Each point is reached from the start by the listed moves, each made 0, 1 or 2 times, or once backwards (-1), plus a little noise. Say if it took an odd or an even number of moves. Then give how often each move was made.

Moves:
(1): [24 18  8  8]
(2): [-9  5 36 14]
(3): [  1 -26  16 -12]
Start: [ 4 -3 -2  8]
Points:
[-30   9  12  26] -> odd (-1, 1, -1)
[54 58 -4 36] -> odd (2, 0, -1)
[ -9 -52 -30 -27] -> odd (-1, -1, 1)
[50 33 13 24] -> even (2, 0, 0)
[-34 -62  95   6] -> odd (-1, 2, 2)

Moves:
(1): [ 10  22  17  13   4 -10   2   5]
(2): [-21   9  -3   3  -9  12 -18   1]
(3): [10 -2 12  2 -8 15 -9 -8]
(4): [  3 -12   4  33  11 -12   2 -10]
(5): [  0   4 -13 -17  32  -2 -16  -4]
(6): [ 14   9 -15   8 -18  27  -5   5]
Start: [ 13  -4 -10  16   5  -2   8   0]
Points:
[ 90  27  30  69  29   9  -7 -16] -> even (2, -1, 2, 1, 1, 1)
[-14 -29 -26  39   3   7 -10 -13] -> odd (-1, 1, 0, 1, 0, 0)
[-19   3  22  74   7 -54  23   1] -> even (1, 1, -1, 1, -1, -1)
[ 29  53 -16  38 -30  95 -71  -1] -> even (1, 2, 2, 0, 1, 2)
[ 37  80 -11  30 -43  55 -18  31] -> even (2, 1, 0, -1, 0, 2)

Moves:
(1): [25 14 16  3 -8 -8 11  2]
(2): [ -5  26  -3  24 -20  -7 -14  -9]
(3): [-17 -10  23   3  18 -25   8   8]
(4): [  3 -11 -17  20  -9  -6   9   3]
(5): [ 16  13 -23   3  16  -8 -12  -3]
(6): [ 17  -8  13  28  15  19 -20 -10]
(7): [-27  11  -4   5  17  24  36 -17]
(8): [-8  6  2 13  7 11  2 34]
Start: [ -5 -16  -8   2 -23   6   9  11]
Points:
[ 55  30  19  74 -11 -95 -72 -20] -> even (1, 2, 2, 0, 2, 1, -1, -1)
[-35   8 -22   6 -64  40  88  38] -> odd (1, 0, -1, 1, -1, -1, 1, 1)
[-12 -29   0  -1 -20  68  26  82] -> odd (0, -1, -1, 0, -1, 0, 0, 2)
[ -6   2 -58 -16 -22 -87 -46  -1] -> even (-1, 1, 1, 0, 2, -1, -1, -1)
[-47 -14  39  25 -41 -12  19  10] -> odd (0, 1, 1, 0, -1, 0, 0, 0)

Moves:
(1): [ 2 -5 -5 12  1  5 -7 -3 -3 -8 -6  2 -5 -9]
(2): [ 0 12 -1 -8  4  4  3 -3  4 -8 -9  1  1  5]
(3): [-1 -2 -2  5 -5 -4  5  3  0 -1  2 -5  0  9]
(4): [ -1   7  -4   1   5  -2  -9 -10   2   7  -3   0   2   2]
(5): [ 4  2 -5  8  0 -3 -4  8  3 -9  7 -2  7  2]
(6): [  0  -8  27   6   3  -7   1  20   9   6  -3 -21  -6   7]
(7): [ -4  17  11 -14   0   5   3  -9  -6  -2  -2  -5   6  -5]
(8): [-10   4   4   1  -1   4   1  -2  12   5   8  10   0 -12]
(9): [ -1  -3   9 -11   3   1   2  -6   4   0   1  -3   6   5]
(10): [  6  10  -1  -8 -17   6  -4  18  16  -1   3  -5  10   8]
(11): [  6   2   7  -1 -10  -3  -2  -4   3  -5  -3   4  -1   9]
Start: [ -3  -6  -3  -2  -3   3 -10   2   2   2   0  -4  -6  10]
Points:
[ -8 -39  18  45  35  -5  -8  26   7  -9 -32 -40 -40  12] -> even (2, 2, 1, 0, 0, 2, -1, 0, 0, -1, -1)
[  6 -33 -34  42   3   3 -16  37   5 -22  17  -5  -3  -1] -> even (1, 0, 0, -1, 2, 0, -1, 0, 0, 0, -1)
[-14  95 -26 -32 -21  51 -38 -25  47 -29  -9  20  34 -20] -> even (2, 2, 0, 2, 1, -1, 2, 2, 0, 2, 0)
[  2 -44  15 -11  -8   4   1  -2 -16  -1  -7 -22  -8  24] -> even (1, -1, 1, -1, -1, 0, 0, -1, 2, 0, 0)

Moves:
(1): [  8   7 -11  -4 -10   8 -15   4  -5  -1  -8   8  -3   9   2  -2]
(2): [10  2  1  7  5 -2  9  9 16  6 -5  6 -1 -3  1 -9]
(3): [ -3   1   8 -16  13   5   5  -2   8   7 -17   6   4   0   3   3]
(4): [  6 -14   8  14   7   1 -20 -12  -5 -16  11  10 -11  -1   6  16]
(5): [ 4  0  5  1  6  7 -2  7 -4  0  2 11 11  2 16 -4]
(6): [  9   6  -4   6   1   8   4   7  11   2  -5  -2  -6  -2 -15  19]
(7): [-2 -3 -3 14  9 -4 -2 -4 -2 10  5  8 -1 -4 -3  4]
(8): [  3  -3 -11  -3  -2   4 -11   1  18   2  -3  -2   6   0   3  -4]
(9): [ 11   3 -10  -4   7 -13  -1   9  12   3   3  -9  -1   7  -1  -3]
(10): [-1  6 -2  4 -6  0  2 -5  1 -4  6 -3  0 -6  4  6]
(11): [  3  -3  13 -11   0  -3   4  -2  12  -8   1  -8   5   9 -14   9]
(12): [ 3 -4 -1 -8 -4 -8  8 -1 -2  2 -4  1 -8  2 -3 -6]
(13): [  4   7 -10   5   8   5  -5  -4  -8  -1  -4  -3   6   1   3  10]
(14): [-3  2 -2 -2  1 -1 -8 10 -4  1  0 -2 11 -2 -7 -5]
Start: [-11   0   6   7   1  -1   2 -12   0 -10  -1   3  -8  -4  10   6]
Points:
[  1  25  -8   2  46 -51  35   5   9  15   9 -42  34   7 -42  24] -> odd (-1, 0, 0, -1, 0, 0, 2, -1, 2, 1, 2, 1, 2, 2)
[ 43  25 -23  33  55  -2  17  -2  70  21 -21  17  11  -7  10  39] -> odd (0, 2, 1, 0, 1, 1, 2, 1, 1, 2, 1, 1, 2, 0)
[ 28  48 -57  -1  26  12 -17  49   6  17 -34  -7  36  19  36 -30] -> odd (1, 1, 0, -1, 1, 0, -1, 0, 2, -1, -1, -1, 2, 1)
[ 76   6 -23  20  44  12 -42  24  95 -13  -6  15   9  32  -3  57] -> odd (1, 1, 0, 1, 2, 2, 1, 2, 2, 0, 2, 0, 1, 0)
[ -2  40  -5 -60  36   4  -7  29  45   3 -26 -21  86  13  47 -18] -> odd (0, 0, 2, -1, 2, -1, -1, 1, 2, 2, 1, -1, 1, 2)
[-16  21 -52 -33 -33 -32 -22  21   3   9   5 -21  17   1  22 -55] -> even (1, -1, 0, -1, 0, -1, 0, 1, 2, 2, -1, 1, -1, 2)
